Every row gives one point. Any point is a mix of the corners, with weights that add up to 1. It lies inside the corners' shape when no weight is negative. Say inside or outside, and name the corners with a negative weight.
(in the rows, 128 means zero)

Corners:
(1): [104  55]
(2): [164 239]
(3): [ 93 164]
Points:
[ 92 108] -> outside (2)
[100 122] -> inside
[81 55] -> outside (2)
[119 187] -> inside
[ 78 114] -> outside (2)
[ 96 160] -> inside
[142  98] -> outside (3)
[137 106] -> outside (3)

Corners:
(1): [182 101 136 203 109  77]
(2): [152 175 131 176  94 117]
(3): [ 42  91 214 128 136 133]
(4): [ 76 130 131 183 143 205]
(5): [ 44 141  58  54  45 182]
(6): [163 177  82  81 168  60]
(7): [142  68 207 135 123 145]
Points:
[ 99 125 103 113  81 144] -> inside
[122 152 100  96  98 110] -> outside (4)
[106 133  80 125  52 181] -> outside (3, 6)
[ 67 128 132  65 144 149] -> outside (1, 2)

Corners:
(1): [192 151 205  99  80 109  91 108  84 121  85 165]
(2): [128 142 136  13 169 148 115  55 118 122 209 140]
(3): [157 122 148  65 136 203  88  46 190 107 126 186]
(4): [109 174  83  59 192 103 133  36 129 144 139 138]
(5): [ 98 151  80 120 143 112 206 200 129 149 145 103]
(6): [105 175 116 179 127 115 218 131 130 183 148  45]
(7): [ 50 119 105 121 133 124 214 138  80 213  91  78]
(8): [ 86 110  98  94 165 110  73  86 128 143 196 104]
(9): [220 115 140 186 111 140 165 159  94 205 109 177]
(10): [249 169 142  81  95 192  73 139 127 136  32 122]
(11): [165  97  96  36 129 128 102  10 125  76 154 143]
(12): [115 121 124 121 212 134 163 121  89  92 152  98]
(13): [ 93 182  98 189  96 158 202 172  67 172 144 119]
Points:
[130 121 126  89 142 124 130  55 108 130 160 136] -> outside (5, 10)
[136 134 133 115 147 130 149 122 100 135 126 122] -> inside
[129 128 107  95 153 140 144  92 118 132 146 118] -> outside (1)
[141 149 102 129  97 178 166 146 146 174 132 106] -> outside (1, 4, 12)
[177 142 116 133 100 137  93  96 151 149 132 148] -> outside (2, 7, 12)
[129 172 120 174  81 156 225 200 103 151  71  95] -> outside (2, 4, 8, 9)
